Rows are points. The ring and each string are closed loops that go straight from each point to the next, and from the last back to the first. Before rounding, they use only three directions, however many columns there are. How many times does the string pass through the ring? Passing back the other way cancels.

Ring:
[[ 59 -24 -14   5]
 [ 56   5 -15  -5]
 [ 37  20 -13 -15]
 [  8  19 -10 -23]
 [-24  -4  -9 -26]
 [-35 -26 -10 -24]
 [-28 -59 -11 -13]
 [-13 -69 -11  -5]
 [ 25 -64 -10   7]
 [ 50 -43 -12   8]]
String (15 x 4):
[[ 22 -11  -5  -8]
 [ 44  11   4  -3]
 [ 75  31   3   1]
 [ 81  23 -16  -3]
 [ 69   7 -30  -8]
 [ 39 -14 -36 -14]
 [ 30 -13 -20 -10]
 [ 33 -15 -38 -17]
 [ 39  -3 -34 -17]
 [ 23 -13 -21 -13]
 [ 28   4   5  -6]
 [ 40  27   4  -9]
 [ 53  48 -10 -17]
 [ 47  24 -40 -25]
 [ 35   1 -31 -18]]
Times through: 2
String, 15 rows:
[[ 32  10 -41 -26]
 [ 21 -15 -28 -17]
 [ 22 -10 -11 -10]
 [ 22  -9  -3  -7]
 [ 26 -10 -29 -17]
 [ 42  13 -40 -23]
 [ 48  40 -23 -22]
 [ 38  40 -12 -21]
 [ 28  27 -36 -30]
 [ 17  -4 -37 -25]
 [ 14  -7 -17 -17]
 [ 14  -1   5  -9]
 [ 19  29   6 -16]
 [ 26  41  -2 -20]
 [ 33  38 -17 -23]]
Times through: 1

Ring, 10 rows:
[[ 80  19 -12  -1  -6 -30 -27 -14   9  -6 -11]
 [ 70  54 -20  -5  -6 -28 -17 -13   4  -6 -14]
 [ 23  88 -26  -6  -2 -22   2  -5  -1 -12 -19]
 [-30  87 -26  -1   3 -16  13   4  -3 -22 -21]
 [-72  53 -23   8   6 -12  14  11  -1 -33 -19]
 [-84  20 -20  13   7 -11   7  13   2 -39 -16]
 [-73 -25 -15  18   6 -13  -6  11   8 -40 -11]
 [-25 -59  -5  19   2 -19 -24   4  14 -34  -6]
 [ 16 -59   0  16  -1 -24 -32  -3  16 -26  -5]
 [ 64 -29  -2   8  -5 -29 -35 -11  14 -14  -7]]
String, 7 rows:
[[ 11 -11   8  12   1 -23 -14   0  11 -21 -12]
 [ 17 -17  13  12   1 -24 -16   0  12 -20 -11]
 [ 15   0   4   9   0 -23 -13  -1   9 -19 -12]
 [ 38  -4  38  12   2 -26  -9   0  12 -11 -15]
 [102 -27  43   9  -4 -34 -29 -11  17  -1 -10]
 [102 -55 -14   5 -10 -34 -55 -19  18 -10  -2]
 [ 36 -30 -37   6  -6 -25 -40 -11  12 -23  -4]]
Times through: 1

Ring (8 x 14):
[[ 54 -38  -4 -13 -17   1   4  21  21  16  15   4   7   0]
 [ 55 -14  19  -5 -24  -9  -8  13  14  20 -19   7  -2  -8]
 [ 25  18  26   3 -20  -6 -18   1   0  21 -52   7 -14  -8]
 [-40  37   2   4   1  14 -14  -4 -16  12 -59  -1 -23   2]
 [-76  23 -22  -3  17  30  -1   2 -17   4 -36  -9 -21   9]
 [-79 -14 -49 -15  26  41  17  17  -6  -3  10 -14 -10  16]
 [-54 -34 -55 -20  23  40  23  23   3  -3  34 -13  -1  18]
 [  9 -51 -43 -20   5  25  19  27  17   5  46  -5   9  14]]
String, 12 rows:
[[ 79  25  21   9 -32 -12 -30  -8   0  29 -48  16  -7  -1]
 [ 63 -17  49  -5 -34 -24  -8  19  22  22 -35   8  -4 -22]
 [ 25 -32  46 -13 -24 -17   5  29  24  14 -25   0  -6 -26]
 [  5 -11  -1  -8  -7   8   0  14   6  12 -14   0  -6  -1]
 [  8  -5   5  -6 -10   5  -3  11   5  14 -22   1  -8  -3]
 [ -6  -4  12  -6  -8   3  -1  14   5  12 -29  -1 -11  -7]
 [  1  17 -15   1  -3  15 -12  -2  -8  15 -27   3 -11  10]
 [  0  62 -23  15  -3  21 -33 -25 -28  21 -59   9 -19  21]
 [-45  62  27  12  -6   4 -26 -12 -23  16 -96   1 -32  -7]
 [-45   3  41  -7  -7  -4   1  19   4   9 -58  -7 -22 -23]
 [-15   3  11  -5  -6   5  -3  11   1  11 -35  -2 -14  -6]
 [ 28  28 -16   6 -10  12 -22 -10 -11  20 -33   9  -9  14]]
Times through: 2
String (21 x 14):
[[ -24   70   31   16  -12    0  -33  -18  -24   21 -103    6  -32   -6]
 [ -64   32   32    1   -1    4   -9    5  -11    9  -77   -6  -30  -16]
 [ -38    8   -7   -5    4   17   -1    8   -6    8  -30   -5  -15    2]
 [ -37   21  -32   -1   10   29   -7   -2  -15    9  -23   -3  -14   16]
 [ -90   43  -64    2   31   51   -7  -13  -33    2  -26   -8  -21   31]
 [-121    8  -50  -12   36   48   14   10  -18   -7  -11  -18  -20   17]
 [ -92  -30  -13  -21   20   26   26   32    6   -6   -2  -18  -14   -5]
 [ -42  -20  -24  -14   11   24   13   19    3    3    3   -9   -7    6]
 [ -54  -40  -14  -22   12   21   25   33   13   -2   12  -14   -6   -3]
 [ -60  -72  -36  -32   21   31   41   45   22   -8   50  -19    3    2]
 [  -4  -57  -78  -23   18   42   25   25   12    0   72   -8   14   29]
 [  30  -30  -73  -13    8   37    7    9    4   10   52    1   12   33]
 [  -5  -15  -19  -10    0   17    4   14    4    9    0   -2   -4    7]
 [   4  -48    8  -20   -8    2   17   33   23    7   10   -6    0  -11]
 [  66  -68   23  -21  -26  -14   16   39   39   14   23    2   11  -17]
 [  89  -29    5   -7  -28   -7   -6   15   21   22    7   11    8   -1]
 [  54    6  -25    1  -13   12  -16   -4   -2   21   -6   10    1   17]
 [  12   -9    5   -7  -11    4   -2   13    7   14  -19    1   -7   -3]
 [   6   -8   23   -7  -14   -3   -2   16    9   14  -32    0  -10  -12]
 [  16   18  -23    2   -5   17  -15   -5   -9   17  -21    5   -7   15]
 [  19   50   -2   13  -13    8  -31  -18  -19   23  -61   10  -17   10]]
Times through: 0

Ring:
[[ 54  -1 -40 -10   7  21  27   0 -17  23  -8  -4  -4  17]
 [ 44  44 -33 -12  16  24   8   2 -14  22  -6  -5  -8   9]
 [  6  72 -22 -11  20  21 -13   5  -8  13  -4   4  -7  -2]
 [-37  50 -12  -9  10  10 -21   5  -5   1  -4  15  -3  -9]
 [-53   1   3 -10  -6  -2 -16  -1  -5  -5  -8  16  -2  -9]
 [-43 -43  12 -11 -19  -9  -3  -8  -7  -4 -12   9  -3  -4]
 [-13 -72   2 -11 -24  -7  17 -10 -12   3 -14   3  -3   5]
 [ 29 -63 -26  -9 -13   5  35  -6 -17  14 -12   1   0  16]]
String, 30 rows:
[[ 21  31 -40  -8  14  21   9   5 -13  15  -5   8   0   8]
 [ 20  39 -49  -7  18  23  10   8 -14  15  -3  12   2   9]
 [  8  16 -23 -10   6  13   4   1 -11  12  -7   5  -4   4]
 [ 18  34  23 -19  -1   9 -16 -11  -7  17 -12 -21 -23  -5]
 [ 27  87  11 -19  16  20 -25  -4  -6  21  -8 -21 -24  -6]
 [ 23 112 -11 -15  28  27 -26   4  -6  20  -4  -9 -17  -5]
 [ 12  99 -43  -9  32  30 -12  12  -9  15   0  10  -3   0]
 [  8  95 -48  -7  32  30 -11  13 -10  14   0  14   0   1]
 [ 10 104 -13 -14  26  25 -26   5  -6  16  -4  -3 -14  -6]
 [ 10  77   6 -17  14  17 -24  -2  -6  15  -7 -12 -19  -7]
 [ 14 121 -14 -14  30  28 -29   6  -5  17  -3  -5 -15  -7]
 [ 13 113 -60  -6  39  35 -10  18 -10  15   2  18   2   2]
 [ 12  78 -55  -6  29  29  -2  14 -12  14   0  17   3   5]
 [  9  38 -39  -8  15  20   4   7 -12  12  -4  12   1   5]
 [ 13  30  -8 -13   6  13  -4  -2  -9  14  -8  -5 -11   1]
 [ 24  42  15 -19   3  12 -14  -9  -7  18 -11 -20 -22  -3]
 [ 47  74   7 -20  14  22 -15  -6  -8  26  -9 -26 -25  -1]
 [ 56  81 -44 -11  29  34   4   7 -14  27  -3  -5  -8  10]
 [ 46  59 -74  -5  30  35  20  14 -17  22   0  14   6  16]
 [ 26  29 -68  -4  20  26  21  12 -16  16  -2  19   9  14]
 [ 17  12 -18 -12   4  13   6  -1 -12  14  -8  -1  -6   5]
 [ 11   5 -11 -12   0  10   4  -3 -11  13  -9  -2  -7   4]
 [ 27  17 -44  -8  12  20  16   5 -15  16  -5   8   1  11]
 [ 38  25 -68  -5  20  28  26  11 -17  19  -2  15   7  17]
 [ 55  35 -74  -5  24  32  29  12 -19  24  -2  11   6  20]
 [ 36  24 -58  -6  17  25  22   8 -16  19  -4  11   4  15]
 [ 21  13 -27 -10   6  15  10   1 -13  15  -7   2  -4   7]
 [ 29  19  -4 -15   2  13   1  -6 -11  18 -10 -12 -14   4]
 [ 38  29  17 -20   0  12  -7 -12  -9  22 -13 -26 -24   0]
 [ 23  21   2 -16   1  12  -3  -6 -10  17 -10 -13 -15   2]]
Times through: 2
String, 19 rows:
[[ 77  72 -44 -13  27  35  12   4 -16  32  -5 -13 -11  14]
 [ 51  83   3 -19  18  24 -15  -5  -9  27  -9 -25 -24   0]
 [ 23 101 -44  -9  33  32 -10  11 -10  18  -1   7  -5   2]
 [ -3  72 -51  -5  27  25  -5  14 -10  10   0  21   4   2]
 [ -7  22 -40  -6  11  15   5   7 -11   7  -4  19   5   5]
 [-22  39  15 -15   2   5 -24  -4  -4   5  -9  -2 -14 -10]
 [-24  20  26 -16  -6   0 -23  -9  -4   5 -11  -7 -16 -10]
 [-22   6 -30  -6   4   9   3   5 -10   3  -5  20   5   2]
 [-56  -9 -24  -4  -2   1  -3   5  -8  -7  -5  30   9  -3]
 [-70 -49   8  -8 -21 -13  -7  -5  -6 -12 -10  21   3  -8]
 [-53 -76  18 -11 -30 -17   2 -11  -7  -7 -14  11  -2  -4]
 [-30 -78 -26  -4 -19  -5  25  -2 -14  -3 -10  24  11   8]
 [ -5 -44 -35  -6  -7   5  24   1 -15   5  -8  18   7  11]
 [  8 -38   1 -13 -14   1  12  -9 -12  10 -13  -5  -8   6]
 [ 29 -58  23 -18 -24  -3  15 -19 -12  16 -17 -22 -18   7]
 [ 65 -75 -51  -7  -9  13  57  -4 -23  23 -11   0   4  28]
 [ 54 -29 -77  -3   9  24  50   8 -22  21  -5  15  12  27]
 [ 33  -1 -67  -4  13  23  32   9 -18  17  -4  17   9  18]
 [ 66  30 -89  -3  27  36  39  14 -21  26  -1  15  10  25]]
Times through: 1

Ring, 8 rows:
[[-63 -17 -22  23  31   8  -3  -2  18 -12 -38  70  -5   8]
 [-46 -32 -13  37  26  18  -3   1  14  -2 -34  44  -9  -7]
 [-19 -31   1  39  20  13  -2  -3   8   9 -22  18 -16 -14]
 [ -1 -17  13  23  22  -7   4  -4   2  16 -10   6 -25 -15]
 [ 31   6  22  15   8 -23  -1 -30   4  27   9  -5 -31   6]
 [ 77  23  23  30 -29 -18 -25 -85  17  42  31 -18 -28  50]
 [ 60  22   8  36 -32  -7 -32 -93  26  34  22   4 -19  65]
 [-14   6 -13  25   4  -2 -17 -45  24   5 -12  50  -9  40]]
String (25 x 14):
[[  52  -11   25   41   -8   -1  -11  -42    6   36   13  -27  -29    4]
 [ -18  -15   21    1   46  -26   23   28   -9   10  -15    8  -33  -40]
 [ -46  -11    4   -2   49  -22   19   25   -1   -2  -26   40  -24  -25]
 [  -1   -7    4   26   11   -4   -6  -25   11   14   -9   20  -19    9]
 [  17  -20   10   43    1    9  -11  -29   10   22   -4   -1  -20    3]
 [  28  -45    9   74  -12   38  -20  -35   13   29   -7  -19  -16   -5]
 [ -58  -37  -10   30   39   14    6   21    8   -6  -39   44  -12  -24]
 [ -62  -23  -13   17   41    2    7   16   10   -9  -38   57  -12  -13]
 [ -19  -17   -8   36   11   11  -11  -24   17    7  -19   35  -11   13]
 [ -47  -24  -24   42   14   24  -15  -21   24   -5  -34   60   -1   19]
 [-118  -18  -41    7   55    5    6   24   20  -34  -61  113    3    4]
 [ -93   -7  -28   -1   51  -10    9   18   16  -25  -47   95   -5    4]
 [ -85   -3  -30    3   42   -7    2    4   20  -22  -43   95   -3   16]
 [ -73   -2  -27    8   35   -5   -1   -5   21  -18  -38   88   -4   21]
 [ -58   -4  -17    9   34   -8    2   -2   15  -10  -32   69  -10   11]
 [ -12   -5   -2   24   13   -3   -7  -25   15    9  -13   33  -16   15]
 [ -26  -17  -19   43    4   20  -19  -35   25    2  -24   49   -4   28]
 [ -76  -31  -29   34   32   23   -5    5   20  -16  -47   74    0    2]
 [ -84  -43  -27   37   40   28    1   21   16  -17  -53   70   -1  -15]
 [ -32  -47  -12   59   13   38  -11   -7   16    4  -33   28   -6   -9]
 [ -42  -46   -5   43   30   23    2   16    7    2  -35   27  -13  -29]
 [ -21  -39    6   39   26   14    4   10    3   10  -24   11  -19  -29]
 [ -44  -20    4    8   46  -12   16   25    0   -1  -28   35  -22  -29]
 [   7   -8    7   29    8   -3   -7  -27   11   17   -6   13  -21    8]
 [  45  -11   19   43  -10    2  -14  -45   10   33   10  -18  -25   11]]
Times through: 4
String (28 x 14):
[[-36 -16  -8  24  25   2  -1  -5  13   0 -26  44 -13   1]
 [-13 -18  -7  40   7  13 -13 -27  17   9 -17  31 -11  14]
 [-26  -9  -4  20  22  -5  -2 -12  12   4 -20  39 -16   6]
 [-69 -17 -14  10  46  -4  10  19   9 -13 -39  65 -12 -11]
 [-31 -16  -8  27  22   4  -3 -10  13   2 -24  41 -13   4]
 [-12 -24  -6  45   6  19 -13 -25  17  10 -18  26 -11   9]
 [-17 -18  -3  33  15   7  -6 -16  13   8 -18  29 -15   4]
 [ 12 -23   3  50  -3  18 -16 -36  15  20  -8   6 -15  10]
 [ 29 -43  12  70  -9  34 -17 -31  11  30  -6 -22 -18  -8]
 [  2 -31  14  38  18   7   2  -1   2  19 -12  -4 -24 -24]
 [ 42 -16  21  43  -6   3 -11 -37   7  33   8 -21 -27   2]
 [ 42  -5  16  40 -11   0 -16 -51  13  31  10 -10 -24  19]
 [-11  -3   4  15  21 -13   0 -15   9   9 -11  28 -21   5]
 [  9  10  21  -2  25 -36  10 -11   0  18   2   9 -33  -3]
 [ 73  26  38   7  -6 -41  -4 -53   2  42  32 -29 -40  20]
 [103  21  34  37 -37 -18 -26 -91  13  53  41 -42 -34  45]
 [ 57   6  17  38 -21  -5 -22 -68  16  36  18 -12 -24  35]
 [ 13   8  13  11  12 -22  -2 -29   8  18   2  14 -26  13]
 [ 11  16  20  -6  24 -40   9 -15   1  18   4  12 -33   2]
 [ -5   1   7  12  20 -17   1 -17   8  12  -8  24 -23   6]
 [ 34  -2  12  35  -8  -2 -15 -49  14  27   7  -1 -22  22]
 [ 47  -7  28  30   0 -11  -5 -33   3  35  13 -25 -32  -1]
 [ 33 -15  19  39  -1   1  -9 -32   7  29   4 -14 -26   1]
 [  8 -13   7  33   7   2  -8 -27  11  18  -6  10 -20   6]
 [-44 -12  -3   9  39 -11   9  11   6  -2 -27  44 -18 -12]
 [-25 -15  -2  23  24  -1   0  -7  10   5 -20  33 -17  -2]
 [-78 -26 -13  10  54  -2  15  34   5 -15 -45  63 -13 -26]
 [-93 -31 -20  11  58   3  16  40   7 -21 -52  74  -9 -27]]
Times through: 1
